Rows are points. The points of each table are mixes of a few directions, plus a little noise. Count the directions of each table, and those that both share. Where both have some left over, give the other angles between the two spaces (their principal angles), to ten degrees, smallest first.
(in the rows, 128 means zero)

First (5 x 3):
[[136 149  72]
 [ 83 152  54]
 [155 101 207]
 [116 123 139]
 [150 115 168]]
Second (6 x 3):
[[101 132 112]
 [ 42 141  77]
 [181 120 160]
 [173 120 154]
 [192 118 166]
 [ 80 136  99]]
Directions: first 2, second 1, shared 1

First (7 x 8):
[[ 80 110  73 110 122 105 185 132]
 [150 157 176 104 118 164 136  89]
 [171 164 139  95 132 109 160  68]
 [ 95 112 139  97 151  84 223 122]
 [139 101 124 134 142 101  96 164]
 [111 107 104 133  74 214  28 172]
 [148 146 142 221 157 118  68 149]]
Second (10 x 8):
[[144 118 114 120 130 110 104 138]
 [176  99  89 108 133  80  63 157]
 [141 120 116 122 130 114 110 137]
 [142 120 116 122 129 113 109 136]
 [155 112 107 116 130 101  92 144]
 [ 49 175 192 162 120 208 234  80]
 [184  94  82 104 133  71  52 163]
 [ 47 177 194 164 120 210 238  77]
 [151 114 110 118 131 105  96 143]
 [ 90 151 158 145 124 166 179 104]]
Directions: first 5, second 1, shared 1

First (10 x 12):
[[160 112  73  86 150  99 118 189 113  90  73 119]
 [126 129 131 131 127 130 129 124 129 130 132 129]
 [148 118  94 102 141 110 122 166 119 105  94 123]
 [110 137 159 151 116 144 133  94 136 149 159 133]
 [ 95 144 184 171 107 158 138  67 143 166 183 137]
 [121 132 140 137 124 135 130 115 131 137 141 130]
 [178 103  41  61 162  82 113 224 105  67  41 115]
 [110 137 159 151 116 144 133  94 136 149 158 133]
 [112 136 155 150 117 143 133  98 136 148 156 132]
 [119 133 143 140 122 136 131 111 132 139 143 131]]
Second (9 x 12):
[[151 120 117 122 131 122 122 158 142 110 103 127]
 [136 114 167 124 114 138 112  52 181 151 117 116]
 [146 143 108 166 129 132 143 249 114  91 138 152]
 [134 138 108 146 133 127 139 203 107 105 135 142]
 [114 122 133 104 130 123 122  64 125 148 125 115]
 [130 101  92  44 150  94 106  53 113 135  72  94]
 [129 130 111 124 134 122 131 155 112 118 125 130]
 [114 140 141 154 122 140 138 135 120 135 157 138]
 [ 99 144 175 168 110 154 139  82 137 160 180 137]]
Directions: first 1, second 3, shared 1

First (9 x 20):
[[103 126 107 136 119 131  52 132 150 127 103 129 126 117 148 147 100 139
  161 144]
 [126 166  92 150 134 142  94 127 197 137 158 149 145  99 154 115 128 143
  117 135]
 [134 132 172 108  72  99 199 130  28 137 115  64 108 163 109 119 165  73
  113  84]
 [122 125 172 106  61  95 174 132  17 137  97  55 102 166 113 130 155  71
  129  87]
 [131 117 132 125 139 129 133 128 126 124 126 135 128 130 122 131 124 133
  130 132]
 [141 111 125 128 170 141 140 125 156 118 141 163 137 123 118 127 120 153
  122 145]
 [121  99 127 125 150 133  99 129 135 117 108 145 126 128 124 145 103 147
  151 148]
 [138 134 113 136 159 142 131 125 173 126 152 160 141 113 130 120 126 150
  115 141]
 [136 141 113 138 149 139 130 125 169 129 152 152 140 114 134 118 130 143
  114 135]]
Second (11 x 20):
[[139 120 155 112  77 132 127 139 109 127 123 115 149 146 132 143 111 119
  128 101]
 [131 128 158 111  85 134 124 142 116 129 128 111 142 145 127 135 114 110
  141 115]
 [112 154  84 163 178 124 101 126 200 149 139 182 150  91 166 119 146 149
  120 203]
 [147 115 123 144 132 123 148 123 147 129 134 157 156 128 146 137 130 157
   87 123]
 [107 154 140 160 127 112 131 142 173 141 150 112 126 130 139 113 145 116
  125 152]
 [115 136 135 149 109 106 140 126 115 125 131  75  93 142 118 121 141 118
  116  87]
 [120 140 133 148 165 123 143 137 178 136 152 148 135 122 130 112 144 131
  125 175]
 [129 122 108 132 107 121 115 114  95 122 109 108 113 128 134 138 126 136
  115  85]
 [146  99 123   7 132 200  69 120  26 107  77 169 137 111  87 149  72 100
  233 147]
 [127 126 145 119 141 130 146 130 122 123 136 118 113 137 105 120 130 118
  139 130]
 [133 117 106 164 155 103 164 107 124 118 133 111  98 131 124 122 151 156
   78  89]]
Directions: first 3, second 5, shared 1; angles 30, 50

First (8 x 32):
[[120 170 148 137 132  79 246  52 136 139 172 104 142 110  52 163 122 138
   38  96  89  93  37 166 103 152 105 150 104  89 126  96]
 [134  89 151 120 112 189  47 194 151 141  88 100 112 144 133  92 115 197
  159 182 171  68 134 100 100 131 120 160 132 103 134 133]
 [155 128  84  94  64 134  48 190 119 174  82 123 170 171 153  87  79 158
  208 207 231  20 164 120 110 111  65 119 134 104 158 178]
 [122 136 116 136 147 109 149 105 114 109 144 153 125 116 147 144 146  81
  125  94  98 194 148 132 156 121 152 105 133 160 120 126]
 [121 102 162 138 147 165 108 145 145 115 122 114  99 120 123 123 143 156
  115 127 110 140 119 113 119 136 153 151 128 124 118 110]
 [127 138 139 129 124 120 158 112 136 138 137 112 132 126  98 135 122 148
  100 128 124  97  92 139 111 138 114 143 119 105 130 117]
 [123 156  98 136 147  78 182  78 102 109 159 165 139 114 145 157 144  50
  118  77  91 207 147 146 167 118 145  89 130 168 121 130]
 [123 104 124 136 151 150  85 148 121 100 120 154 106 122 174 124 153  96
  160 112 111 205 180 109 159 116 169 109 143 171 118 132]]
Second (10 x 32):
[[123 128 159 134 133 136 158 114 146 132 136 101 118 120  88 133 126 165
   86 127 114  96  80 134 103 145 124 158 118  97 125 106]
 [132 128 106 123 125 123 109 138 116 125 121 146 134 132 156 124 128 101
  157 128 138 150 163 124 146 116 131 107 136 149 130 144]
 [128 128 130 129 129 129 130 127 130 128 129 126 127 127 125 129 128 130
  125 128 126 127 125 128 126 129 127 130 127 126 128 126]
 [124 128 145 131 131 133 144 121 138 131 133 113 123 124 106 130 127 148
  105 127 121 112 102 132 114 137 126 143 122 112 127 116]
 [133 128  98 123 123 119 100 140 111 123 119 153 137 135 167 122 129  92
  169 128 141 158 175 123 152 114 133 100 138 156 130 148]
 [119 129 181 138 137 142 178 106 158 136 143  82 112 116  59 137 126 191
   56 128 103  74  45 138  85 156 120 179 109  77 123  90]
 [122 129 158 133 132 135 156 116 146 133 136 101 119 121  89 134 127 163
   87 128 115  96  82 133 103 144 124 156 117  99 125 107]
 [141 127  57 114 116 110  60 159  86 117 108 189 150 145 222 115 130  41
  226 128 161 203 241 116 186  90 138  59 154 197 135 180]
 [116 128 196 141 139 145 192 100 166 139 146  71 108 113  42 140 126 209
   36 127  97  58  22 141  74 164 119 193 104  63 121  79]
 [142 127  51 114 116 109  56 160  84 116 107 194 150 146 228 114 130  35
  234 128 163 207 249 115 190  88 139  55 155 202 135 182]]
Directions: first 3, second 1, shared 1

First (8 x 32):
[[134 131 120 128 140 147  97 130 139 153 110 121 131 151 106 124 154 107
  138 131  98 115 107 148 139 131 139 126 106 111 144 109]
 [164 132 142 130 116 118 120  91  75  93 107 134 132 133 106 111 127 145
  115 139 110  89 106 161  84 122 105 162 151 125 150 134]
 [212 115 126 141 138 140 143 100  66 115 105 138 142 128 112 104 134 126
  149 165  70  78 144 159  80 114 105 139 123  96 165 109]
 [ 33  89  79 111 135 119 199 156 145 152 150 104  73 117 211 142  82 153
  107 104 152 193 133 105 194  62  84 129 139 120  99 103]
 [131 145 162 141 107 112  26 137 154 101 108 112 173 142  61 135 160 136
  136  93 168 131 109 117 154 179 162 115 120 149 130 165]
 [204  94 128 171  90 108  85 151  68  83  49 115 173 117 123 164 125 139
  167 126  99 110 163  93  92  84 110 113 103  85 157 141]
 [ 45 150 146 103 162 130 132 150 239 156 231 118 132 113 116 105 133 139
  123  93 234 201 157  94 239 218 177  83 135 197  72 153]
 [100 167 120  98 140 151 221 109 137 169 164 180  69 124 189 138 110  79
   89 172  93 106 105 145  42 114 141 157 149 142 107 110]]
Second (10 x 32):
[[144 120 145 130 115  98 180 111  92  77 161 138 131  89 149 116  88 171
  118 132 171 136 169 106 108 130 102 136 168 155 113 157]
 [130 149 127 130 108 134 124 135 127 141  95 150 117 137 147 165 132  88
  119 142  94 107 104 124  64 106 147 137 120 117 129 127]
 [170 164 181 132 152 134 149 139 190 125 220 162 178  83 104 114 136 114
  161 146 197 146 222  74 129 242 202  65 126 189  88 174]
 [142 140 104 126 168 183 158 158 183 215 143 151 119 137 152 142 155  49
  160 166  69 125 155 120 119 134 177  87  72  99 125  86]
 [123 145 155 102 151 118 186  73 119 100 214 143 118 107 112  63 109 172
   97 138 183 125 138 158 137 183 112 151 187 184 109 145]
 [ 44 143 122 111  88 103  67 111 118 114  72 108  90 171 121 151 131 141
   68  88 130 121  10 168 123  86 105 191 155 132 135 131]
 [140 122 128 143 133 141   7 139 149 140  77  90 165 172  48 120 183 121
  155  99 111 119  90 154 191 150 147 115  85 104 163 117]
 [ 89 111 109 123 102 105 152 123  90 106  99 119  92 129 170 144  95 154
   95 114 125 136  93 134 113  64  81 167 155 118 128 125]
 [112  90  83 144 116 131 174 187 129 156  92 123 109 111 213 189  99 104
  149 131  95 163 168  69 124  45 115  98  93  81 119 105]
 [187  96 126 142 147 133  82 101  82 107 108  96 161 145  64  74 152 164
  155 128 107 102 130 173 174 136  92 134 120 101 173 109]]
Directions: first 6, second 6, shared 6

First (8 x 32):
[[104 122 124  80 111 144 142 139 121 125 153 130 112 112 129 163 103 133
  125 138 143 182 145 139 104 108  99  91 158 132 125 113]
 [136 117 130 155 143 119  99 131 142 132 121 127 115 127 120 103 144 121
  147 135 116 122 102 105 134 131 123 153 112 131 123 135]
 [ 93 174 135  87 116 147 184 127 110 124 153 126 151 116 157 205 107 132
  111 110 171 109 170 144 138 147 166  93 132 137 147 132]
 [193 106 118 181 125 101 117 102 120 126  74 130 164 173 111  36 150 137
   98 115  79  85 119 158 132 124 135 160 126  98 124 124]
 [132 166 133 138 127 126 166 111 113 125 117 126 171 142 148 145 132 132
  105 102 140  63 152 146 152 156 182 129 113 123 146 139]
 [ 92 128 132  99 132 142 120 147 138 130 160 128  95 100 131 170 117 121
  153 143 150 169 124 104 119 123 109 113 132 146 125 128]
 [195  68 107 148 105 107 105 111 117 124  83 135 138 168  93  24 130 145
   94 135  65 161 120 173  94  84  76 133 166  91 107  99]
 [ 78 143 145 136 165 136  91 156 162 137 164 123  79  85 136 176 142 104
  192 146 159 132  91  54 149 151 133 152  86 165 128 153]]
Second (8 x 32):
[[ 82 122 122 136 151 103  86 115 144 122 138  95 111 155 143 169 168 119
  126 126 166 121 155 106 165 123 148 148  87 130 136  99]
 [ 99  97  92 134 147 123 109 106 133 134 169 142 131 149 125 128 136 131
  141 143 133 147 165 144 126 134 150 100 165 138 110  95]
 [113  84 134 149 136 150 126 106 146 111 164 104 124 151 135 110 108 155
  135 124  87 119 158 165 108 122 151 116 142 137  81 168]
 [244 225 160  92  73 134 200 195  83 156  25 195 152  40  97  88  98  99
  114 127 126 130   7  85 109 139  49 150 125 104 196 145]
 [149 126 123 144 136 128 119 137 131 139 122 150 124 114 112 100 127 123
  149 138 109 130 100 114 120 141 119 133 139 130 122 137]
 [ 72 105 135 129 155 129  96 124 154 116 154  86  96 141 136 184 136 140
  137 124 138 138 165 123 136 135 152 121 111 138 101 147]
 [132 125 133 146 124 115 119 109 130 117 120 107 139 157 144 103 149 125
  114 119 132  95 128 130 150 106 135 160  93 122 141 115]
 [135 143 125  93 104 143 169 129 105 129 132 143 147 120 131 141 101 135
  108 124 134 143 145 155 110 122 120  95 160 123 137 119]]
Directions: first 3, second 5, shared 1; angles 30, 60

First (11 x 32):
[[149  70 135 116 153 109 102 136 129 175 138 128 101 130  84 129  73 119
  158 141 122 127 115 165 162 131 133  80 150 114 138 156]
 [ 98 133 101 115 101 129 143 123 167 121 149 132 142 135 114 134 162 130
  101  93 119 115 150 120 119 117 124 160 115 124 134  98]
 [138 164 145 147 133 140 134 127  95 101 104 125 135 120 170 123 138 133
  130 148 139 139 119 109 112 135 128 134 123 141 116 134]
 [139 141 141 138 136 132 127 129 107 120 114 126 127 123 147 125 124 129
  135 144 134 135 120 122 124 133 129 123 129 134 122 137]
 [ 70 126  73  98  77 127 155 119 209 123 173 136 151 144  91 140 188 130
   77  57 108 101 170 120 115 105 121 185 106 117 142  70]
 [135  93 127 118 138 116 115 131 136 156 138 129 114 131  98 130 101 123
  141 129 123 125 125 149 147 128 130 105 139 118 136 139]
 [ 83 146  89 112  86 134 154 119 181 110 155 133 152 138 118 135 186 133
   85  77 117 111 160 110 108 112 122 181 106 125 134  81]
 [156  45 136 109 162 100  91 138 133 194 144 129  91 132  63 130  52 115
  169 143 119 126 112 180 176 131 134  62 158 107 143 166]
 [107 144 112 124 108 133 142 124 149 113 137 130 141 131 131 131 159 131
  106 106 125 121 142 115 115 121 125 156 116 129 129 105]
 [197 131 194 165 189 130  96 139  30 133  74 118 100 109 173 114  56 125
  189 213 152 160  77 137 143 156 137  60 154 142 111 197]
 [136 216 154 167 125 158 149 123  72  62  83 122 152 114 219 119 170 140
  117 157 149 147 118  78  86 139 126 161 110 157 103 125]]
Second (11 x 32):
[[139 153 144 144 135 136 130 128  99 110 109 125 131 122 159 124 130 131
  133 147 137 137 119 115 118 135 129 128 127 138 119 136]
 [137 147 140 140 134 135 130 128 105 114 112 126 130 123 153 125 129 130
  132 143 135 136 120 118 120 133 129 128 127 136 121 135]
 [131 135 132 132 130 130 128 128 121 124 123 127 129 126 136 127 128 129
  129 133 130 131 126 125 125 130 128 128 127 131 126 130]
 [149 172 157 156 141 143 131 129  76  96  93 123 134 116 184 120 131 133
  137 162 144 145 111 106 111 140 129 128 125 146 111 143]
 [150 176 159 158 142 144 131 128  72  94  90 123 134 115 189 119 132 134
  137 165 146 146 110 104 109 141 129 128 125 147 110 144]
 [155 186 166 165 145 148 132 129  61  86  82 121 134 113 201 118 132 135
  140 173 149 150 105  99 105 144 130 128 125 151 107 148]
 [159 196 172 171 148 151 133 129  49  80  74 120 136 110 213 116 133 136
  142 181 153 154 102  94 101 147 130 128 124 155 103 151]
 [100  66  87  89 110 107 124 127 200 173 177 135 121 144  50 139 123 120
  115  80 105 104 152 160 153 111 126 128 131 103 151 107]
 [107  83  99 100 115 113 125 128 180 160 164 133 123 140  71 136 125 122
  119  93 111 110 146 151 146 116 127 128 131 110 145 113]
 [ 98  62  85  86 109 105 123 127 205 175 181 136 120 145  44 140 123 120
  115  77 104 103 154 161 154 110 126 128 132 102 153 105]
 [ 84  33  66  68 100  96 122 127 239 196 204 139 117 153   7 145 121 116
  109  54  93  92 165 176 166 102 126 128 133  90 163  95]]
Directions: first 2, second 1, shared 1
